Rows are points. The ring and each string are closed loops that go straight from each point to the next, and from the last back to the first. Before rounding, they use only three directions, however many columns there are. How many times does the string pass through the ring? Passing back the other way cancels.
In the rows, zero is written as 128.

Ring, 10 rows:
[[163 141  86]
 [153 160  91]
 [129 174 109]
 [103 167 133]
 [ 93 154 142]
 [ 89 128 148]
 [101 100 138]
 [124  88 118]
 [147  95 100]
 [160 111  89]]
String, 14 rows:
[[180 130  62]
 [185 119  60]
 [157 109  54]
 [138 114  77]
 [131 127 108]
 [170 121 126]
 [191 108 103]
 [175 108  59]
 [163 119  52]
 [190 132  81]
 [182 139  98]
 [156 136 119]
 [126 133  97]
 [148 135  61]]
Times through: 0
String:
[[107  89 154]
 [130 109 149]
 [124 122 126]
 [ 97 110 111]
 [ 98 111 119]
 [108 119 125]
 [131 125 152]
 [126 128 139]
 [ 96 125 123]
 [ 62 118 122]
 [ 60 108 162]
 [ 65 104 141]
 [ 77 104 125]
 [ 81  82 153]]
Times through: 1

Ring:
[[168 128 127 140 160 112 143 134]
 [162 154 135 145 145 114 139 127]
 [139 169 140 144 129 120 139 123]
 [ 98 175 132 136 115 125 147 126]
 [ 66 165 120 125 112 128 156 133]
 [ 46 131 119 115 119 133 160 138]
 [ 53 103 130 114 129 135 156 137]
 [ 82  80 141 118 144 133 148 135]
 [118  79 139 125 158 126 145 136]
 [152  98 129 133 165 116 145 138]]
String (12 x 8):
[[ 52 130  84 108 134 122 175 155]
 [ 99 116 149 130 133 131 142 126]
 [ 87  90 180 130 129 143 130 115]
 [ 56  48 180 117 134 150 135 121]
 [ 48  69 130 107 140 137 157 142]
 [ 65 111 106 112 138 126 164 147]
 [ 98 123 140 128 133 129 145 130]
 [ 86 124 145 128 127 132 144 127]
 [ 80 126 161 130 119 138 138 120]
 [ 36 150 141 121 101 140 151 126]
 [  7 166  92 107 101 132 176 147]
 [ 50 145  86 110 126 122 174 152]]
Times through: 2
String:
[[109  65 122 117 166 123 154 146]
 [129  49 145 123 171 126 142 137]
 [141  57 148 128 171 124 139 135]
 [143  86  97 121 178 109 160 155]
 [128 112  95 122 163 111 162 152]
 [120 111 133 129 148 123 146 134]
 [129  84 163 133 151 130 133 124]
 [131  58 172 132 159 133 130 123]
 [118  57 133 120 168 125 148 142]
 [100  70 113 114 163 122 159 149]
 [ 78  49 137 112 156 134 151 141]
 [ 62  47 168 115 141 145 140 127]
 [ 78  86 165 124 132 140 138 123]
 [ 94 106 162 130 131 136 137 121]
 [ 83 123  98 116 142 120 166 149]
 [ 85 120 113 119 139 124 159 143]
 [ 88 108 147 126 133 133 144 128]
 [ 85 102 149 125 134 134 143 128]
 [ 91 110 126 122 140 127 153 138]
 [ 86 101 101 114 151 121 165 151]
 [ 92  71 115 113 160 124 159 149]]
Times through: 0

Ring:
[[165 184 127 115 155  94  83 129 171 136 114]
 [126 224  99 154 145 115 108 136 144 123 122]
 [ 66 189  97 173 118 150 143 139 115 125 157]
 [ 50 142 103 164 105 163 154 136 113 130 174]
 [ 84  76 122 119 110 149 136 128 142 141 174]
 [148 108 143  94 139 108  94 124 173 146 138]]
String (20 x 11):
[[117 120 168 109 128 118 103 127 152 155 148]
 [146  90 181  80 136 104  87 122 173 161 142]
 [177  84 167  65 147  91  74 119 192 156 130]
 [190 103 129  73 154  90  75 120 198 142 121]
 [181 130 164  80 154  85  70 122 187 152 118]
 [145 154 188 103 143  96  81 127 162 159 128]
 [127 158 165 118 137 109  96 129 152 151 135]
 [130 150 102 125 137 121 111 130 158 129 138]
 [168 151  74 112 152 106  97 127 180 119 121]
 [194 159 108  95 163  86  75 125 192 130 107]
 [184 159 153  91 159  82  68 124 185 146 110]
 [149 154 187 101 145  94  79 126 164 158 126]
 [130 146 166 112 137 109  95 128 156 152 136]
 [135 134 104 117 137 119 109 128 163 131 139]
 [167 102  75  95 146 112 101 123 187 123 133]
 [173  70 114  73 144 105  90 119 194 139 136]
 [155  68 134  78 136 111  95 120 183 146 144]
 [153  76  81  92 137 121 109 122 183 127 145]
 [133 103 104 107 133 124 112 126 166 133 147]
 [120 122 128 116 130 124 111 128 155 140 147]]
Times through: 1
String, 14 rows:
[[ 76 116  78 146 112 157 148 133 133 123 170]
 [ 55  74  55 146  99 177 168 132 128 118 189]
 [ 40  74 120 141  93 172 160 131 117 141 193]
 [ 46 109 182 139  99 153 139 132 113 160 181]
 [ 66 128 158 139 110 145 132 132 123 150 168]
 [ 99 131  79 139 123 143 134 132 144 123 156]
 [ 69 119  41 158 110 168 160 134 130 111 173]
 [ 33 137  45 182  99 184 178 139 106 111 185]
 [ 15 172 127 187  96 173 164 141  88 137 182]
 [ 56 171 149 162 111 147 137 137 111 144 164]
 [ 76 163 138 151 118 140 130 135 124 141 157]
 [ 94 149  75 149 124 145 136 134 138 120 154]
 [ 79 143  81 154 117 152 144 134 130 122 162]
 [ 79 138 108 146 116 147 137 133 130 132 162]]
Times through: 2
